Each row of a before or after table is a point. The points were changed in one or more steps. Then noise was added and the rows were shuffled. The steps act on how far a point lies along the listed directions, d1 being the first. Name the steps. A step turns or swaps two directions, mirrors them in a line or flattens them onto one, adds a multiple of one to another, or multiplies one. Angles are multiples of 10 degrees, from the lower direction toward the higher: turns from -170 to 170, lines from 10 to 170 but not 90. Use the fewest steps. Two steps may share a direction if one is a turn and the other turns, adds or multiplies; they go together, in the order done. Otherwise the lowest direction goes first.
In the rows, zero is written as 128.

Directions:
(1): [ 78 133 181]
(2): [145  60 150]
(3): [178 155 174]
Before (10 x 3):
[[ 61 189 138]
 [108 182  95]
 [ 95 149 103]
 [164  61 123]
 [ 98  74 171]
 [127  64 162]
 [ 44  68 148]
 [184  71 113]
 [113 161 112]
 [112 157 138]]
After (10 x 3):
[[124 167 134]
 [182 198 157]
 [126 164 154]
 [167  75 156]
 [120 192 139]
 [ 95  59 128]
 [ 77  67 109]
 [150 157 124]
 [178  89 212]
 [147  59 138]]
Steps: turn d1 and d3 by 120 degrees; turn d2 and d3 by -20 degrees

Directions:
(1): [171  82 198 178 154 101 167 130]
(2): [150  92  85 164  47  96 122 169]
Before (14 x 8):
[[176  74 176 175 117 113 140 138]
 [125 103  59 141  59 105 107 152]
 [159  51 142 216  29  93 138 197]
 [189  71 223 208 133 123 159 137]
 [162  97 154 181 115  81 158 127]
 [149 138  84 130  72 142 120 148]
 [142 107  84 172  62  97 155 188]
 [157  41 103 195  54  76 134 182]
 [ 98 135 124 123 139 129 118 147]
 [ 99 184 169 125 188 161 123 111]
 [ 97 146 135  72 169 180 126  80]
 [142 112 115 129 118 129 125 138]
 [127 142 110 137 127 153 106 136]
 [160 107 226 156 204 132 180  86]]
After (14 x 8):
[[131  95  51 150  45 100 111 161]
 [154 134  79 134  61 136 120 155]
 [151  53 112 186  71  81 136 171]
 [102 141 126  79 156 176 126  87]
 [141 109  83 169  62  98 155 185]
 [148 125 250 138 244 151 186  66]
 [102 182 167 131 187 161 122 112]
 [176  94 252 190 181 143 160 110]
 [141 112 114 128 118 130 126 141]
 [154 107 167 167 144  89 160 112]
 [ 99 131 119 125 133 129 119 152]
 [133 140 107 141 119 148 103 142]
 [154  64 154 203  57 103 140 184]
 [168  88 195 162 147 129 142 121]]
Steps: add -0.5 times d1 to d2

Directions:
(1): [115  49 145 107 100 160 125 128  61 133 157 181  82  52]
(2): [ 76 173  90  99 115 126  44 165  94 172  75 147  78 153]
(3): [119  98 177 187 151 220 137 185 122 164 134 115 116 193]
(4): [214 119  43 181 170 105 122 172  97 153 147 117 103 107]
Before (9 x 14):
[[ 97  39 214 156 118 242 191 115  98 104 193 145 106 129]
 [ 19 111 234  82  64 184 126  91 141 125  97 158 147 142]
 [ 50 152 215  95 127 163  91 154 139 156  65 130 114 214]
 [154  24 180 175 138 206 204 129 113  86 182 110 179 112]
 [ 65 164 137  86  91 130  71 115 136 124  77 123 118 181]
 [ 65 153 156  82  84 116 106 132 145 133 111 139 138 148]
 [ 57 132 230  75  88 160 152  72 194  98 143 144 155 128]
 [172  66 162 153 149 106 193  95 128  99 203 141 122  76]
 [ 64 169 187 118  88 140 131 106 173 141  96 122 152 197]]
After (9 x 14):
[[ 75 163 187 119  89 130 146  94 178 132 103 118 161 185]
 [ 45 139 227  77  89 171 133  86 189 113 131 146 143 143]
 [ 76 149 156  81  85 106 120 117 152 120 121 135 152 137]
 [ 88  44 212 156 119 248 183 122  94 109 191 146 103 136]
 [126  41 174 178 138 231 166 164  97 118 160 119 154 142]
 [140  85 154 158 152 139 144 138 104 142 170 146  83 118]
 [ 87 154 140  85  93 109 103  85 149  95  99 118 143 159]
 [ 30 106 237  79  63 176 141  79 147 113 106 155 156 130]
 [ 89 131 220  93 127 133 142 106 164 113  98 124 150 174]]
Steps: flatten d2 and d3 onto the line at 120 degrees

Directions:
(1): [ 95 128 147 197 100 170 163 141 191  79 120  62 119 198 150 180 112 131
 152  75 203 100 183 146]
(2): [132 181 131 176 208 104 158 138 128  88  78  92  97 156 185  95 131 136
  84 116  81 111  89  18]
Before (14 x 24):
[[130 115 126 105 107 132 114 126 125 150 143 147 146 117 106 144 129 124
  145 130 145 134 133 170]
 [135 134 127 136 136 128 126 126 126 122 119 125 127 118 133 121 127 131
  127 137 120 131 117 109]
 [133 134 122 127 135 124 132 125 120 122 122 128 129 128 134 122 127 125
  123 139 114 124 121 114]
 [123 127 132 141 120 137 132 132 140 116 134 116 128 139 133 132 125 131
  135 124 146 128 141 131]
 [138 123 128 110 124 119 116 122 120 143 134 142 133 118 108 120 128 117
  128 136 110 139 123 131]
 [130 109 126 107 105 129 109 117 127 139 144 143 135 108 101 133 125 127
  140 138 138 133 132 156]
 [118 119 130 123 110 133 126 127 139 126 129 128 130 130 124 144 124 132
  139 124 142 129 138 146]
 [120 124 134 142 117 135 138 136 154 121 130 116 130 138 126 145 113 128
  134 118 152 115 145 132]
 [139 142 126 125 146 114 123 128 115 140 124 135 132 114 132 116 130 124
  118 139 103 131 108 110]
 [125 113 133 116 101 137 127 130 137 130 144 130 137 127 109 136 127 132
  134 126 147 129 145 162]
 [137 134 132 119 146 123 123 119 116 136 121 138 132 121 133 116 131 133
  117 140 110 137 112 116]
 [132 123 125 117 134 115 120 128 118 131 137 139 137 128 121 117 132 127
  119 133 113 133 120 120]
 [118 125 138 150 122 137 132 135 151 110 127 111 129 152 142 142 115 128
  137 115 152 127 140 141]
 [121 119 127 130 111 147 124 132 136 135 137 129 135 134 118 144 127 130
  143 114 149 128 153 160]]
After (14 x 24):
[[146 114 122  81 118 111 101 116 101 165 144 169 141  91  92 111 132 114
  129 154  96 151 114 146]
 [130  77 123  65  52 145  90 118 119 182 180 178 169  90  63 163 128 118
  174 142 173 149 155 248]
 [137 147 126 141 157 118 129 127 120 117 108 122 121 119 145 109 130 133
  115 140 102 129 103  81]
 [103 123 147 179 108 156 147 141 179  89 125  82 126 183 150 166 108 128
  149  92 186 114 167 152]
 [132  76 122  68  59 139  85 108 119 170 176 173 155  81  63 147 125 121
  165 153 157 148 148 222]
 [118  84 135  99  54 155 114 125 144 145 170 141 154 120  81 161 123 128
  162 124 183 136 173 225]
 [111 103 133 119  81 147 123 127 149 130 144 127 138 134 110 163 119 131
  156 120 168 130 159 182]
 [147 145 126 109 169 105 118 118  98 143 113 150 129 107 138  94 136 134
  101 153  80 141  88  89]
 [151 157 120 115 178  94 119 127  94 147 112 147 127  98 141  89 137 126
   97 154  66 136  80  74]
 [111  94 130 125  65 168 118 130 152 142 159 129 148 138  97 173 120 128
  171 105 190 129 185 217]
 [138 146 121 129 155 113 134 126 112 119 112 128 122 127 144 109 131 126
  112 141  94 123 106  88]
 [115 124 136 157 109 150 141 136 157 104 135  98 128 156 136 147 120 131
  143 111 168 121 158 141]
 [139 124 121 103 142 104 112 125 103 142 138 154 139 114 117 103 136 127
  113 145  94 140 106 112]
 [107 119 140 162  97 153 149 140 178 107 132  96 131 162 128 168 107 129
  147  98 185 106 171 150]]
Steps: multiply d1 by 2.5; multiply d2 by 3

Directions:
(1): [ 97  99 210 185 134 135 181  94 144  99 169 118  54 172 137  84 155 220
  85 108 156 128  56 170 173 148 198 149  59 177 118  65  98 132 131 102
 168 101 157 180  62 156  68 161 131  84 144 103 192 106  78 124  80 163
 129 143 183 117 210 173 102 176  86 107]
(2): [ 94 222 177 144 153  78  80 144  73  54  91 107  97 102 181 111 100  97
 119 167 114 134 154  66 206 154 178 150 108 201  94 172  59 145 148  83
  81 163 131 172 164  88 117  56 101 179 132  99 112 100 197 108 143 220
 146  96 118 182 113  95  83 143  57  92]
Before (9 x 64):
[[125 190 130 119 137 107  92 155 101  91 105 126 139  80 154 132  89  80
  136 150 127 130 189  68 148 118 127 134 157 156 104 185  91 139 145 106
   82 161  99 139 177  82 143  90 120 164  97 129  94 103 188 144 157 173
  134 110  98 169  63  87 104 122 115 108]
 [158  46  94 121 106 194 195 100 189 194 167 151 156 149  79 134 158 149
  150  84 148 129  92 167  47  88  92 109 135  50 146  79 186 120 102 163
  183  84 121  90  87 177 133 203 153  57 122 155 155 152  53 139 105  33
  105 153 136  71 144 156 176 123 188 145]
 [203  57  43  88  95 157 144 127 159 214 159 152 184 151  86 154 167 128
  133 103 134 120 131 157   7  97  50 123 193  32 172  93 225 119  91 183
  154 118 109  61 110 171 155 189 156  89 100 165 118 166  63 164 128  39
  116 170 112  75 112 137 184  84 203 153]
 [117 132 176 144 139 120 155 136 113 110 123 111  89 116 153 116 114 144
  114 131 121 131 123 123 166 133 159 154 115 142  99 128  95 129 116 131
  131 141 137 148 108 102  97 120 106 128 142 121 115 120 135 126 130 158
  119  99 124 138 151 122 103 139  95 118]
 [138 130  80  76 119 120 105 155 111 145 118 125 154 106 120 150 115  81
  143 118 117 119 161 113 103  94  98 109 150  98 131 161 151 141 138 138
  113 137 106  98 151 121 141 129 138 148 124 152  90 150 149 144 157 107
  139 113  92 120  61 104 154  95 162 148]
 [150 109 136 139 126 133 123 129 127 115 136 131 137 143 119 133 149 121
  142 128 140 113 124 143 113 102  99 124 126 120 140 110 127 106 127 131
  144 131 121 126 128 117 121 137 127 119 128 129 122 127 116 127 120 114
  131 126 126 112 125 134 134 142 136 141]
 [116 136 151 152 126 136 141 115 136 134 163 126 121 149 144 127 148 164
  105 110 139 135 101 151 143 126 144 156  94 158 119  95 123 130 113 128
  139 115 113 137  97 127 109 135 109  96 126 129 151 132 107 118 110 137
  119 131 146 104 150 139 119 127 109 130]
 [151  90  68  94 115 142 137 131 146 178 134 145 174 136  66 163 139  97
  138 121 112 117 158 134  68  99  65  96 174  82 158 135 163 118 108 165
  116 131 106  84 133 159 146 143 157 129 137 148  96 168 121 141 139  81
  101 118 118 103 107 119 151 111 181 158]
 [131 179  92 109 146 106  83 141 106 100  71 109 162 108 135 140  96  49
  136 160 120 124 177  88 144 140 125 133 158 115 143 175 125 119 139 109
   99 146 116 110 170  96 153  98 105 194 118 144 112 138 188 132 162 146
  112 117  94 151  85  83 125 100 148 121]]
After (9 x 64):
[[137  79  93  96 107 145 151 133 140 167 151 127 137 133 100 139 139 133
  128  90 140 119 119 159  88  91 107 112 131  86 140 120 170 137 133 146
  152 109 115  97 112 151 118 173 152 111 122 155 125 151  92 155 132  84
  135 134 119  89 100 135 165 110 174 150]
 [154 107  60  97 130 142 120 130 145 155  96 124 185 124  92 157 118  72
  141 135 130 122 157 133  92 126  91 122 173  62 166 142 177 110 124 142
  130 122 115  79 144 125 164 149 126 152 115 166 125 165 137 146 152  81
   97 140 101 109  99 108 155  88 208 147]
 [162 123  77  93 116 147 117 153 138 154 124 143 176  85 113 158 103  78
  152 121 128 132 188 107  77  91  69 111 193  91 135 168 154 127 133 146
  107 139  86  89 167 104 169 137 142 137  92 156  90 128 147 159 157  92
  117 125  95 133  55  99 145  98 179 140]
 [108 174 154 146 132 118 114 128 118 114 145 126 124 133 160 125 138 134
  113 126 133 138 121 122 159 126 146 164 103 179 108 121 103 134 119 114
  114 129 102 139 127 106 116 103  98 123 125 123 135 132 144 112 124 155
  129 119 129 121 134 115 107 125  88 120]
 [124 150 141 125 138 115 131 151 108 118 107 118 118  97 152 139  99 102
  130 139 111 132 157  99 148 126 131 146 143 124 106 154 101 123 113 142
  119 150 129 132 141  90 124 108 103 149 142 128  91 128 155 129 149 146
  112  83 106 142 114 102 112 122 109 125]
 [131  62 122 134 116 152 180 108 160 161 167 143 119 169  72 137 160 166
  104 101 135 121 103 168  92 110 111 115 122 111 156  88 148 119 110 150
  152 107 131 121  87 182 101 176 162  93 147 130 147 156  78 142 108 100
  104 136 160  85 166 155 138 144 152 144]
 [150  51 159 156 114 154 193  90 164 160 195 130  84 196 115 100 195 238
   75  89 161 129  51 192  83 130 150 153 104 116 150  32 163 127 105 136
  189  95 147 134  38 197  77 209 148  48 121 128 192 130  24 152  83 116
  122 179 178  78 202 183 143 150 127 118]
 [141 119 151 150 129 130 124 126 120 102 139 127 128 147 123 128 148 130
  138 136 143 114 117 146 127 112 113 128 114 134 139 111 119 109 131 123
  147 129 127 137 123 114 121 129 122 116 134 124 127 122 119 124 113 119
  133 126 132 117 132 137 124 152 119 134]
 [106  85 205 180 130 163 205  81 162 120 177 126  72 166 123  83 158 209
  111  99 159 137  49 158 141 120 186 146  56 147 111  60 110 135 122 109
  183  89 148 166  58 166  74 173 136  60 142 116 199 119  68 119  74 122
  119 142 181 101 203 171 121 175 102 107]]
Steps: turn d1 and d2 by 70 degrees
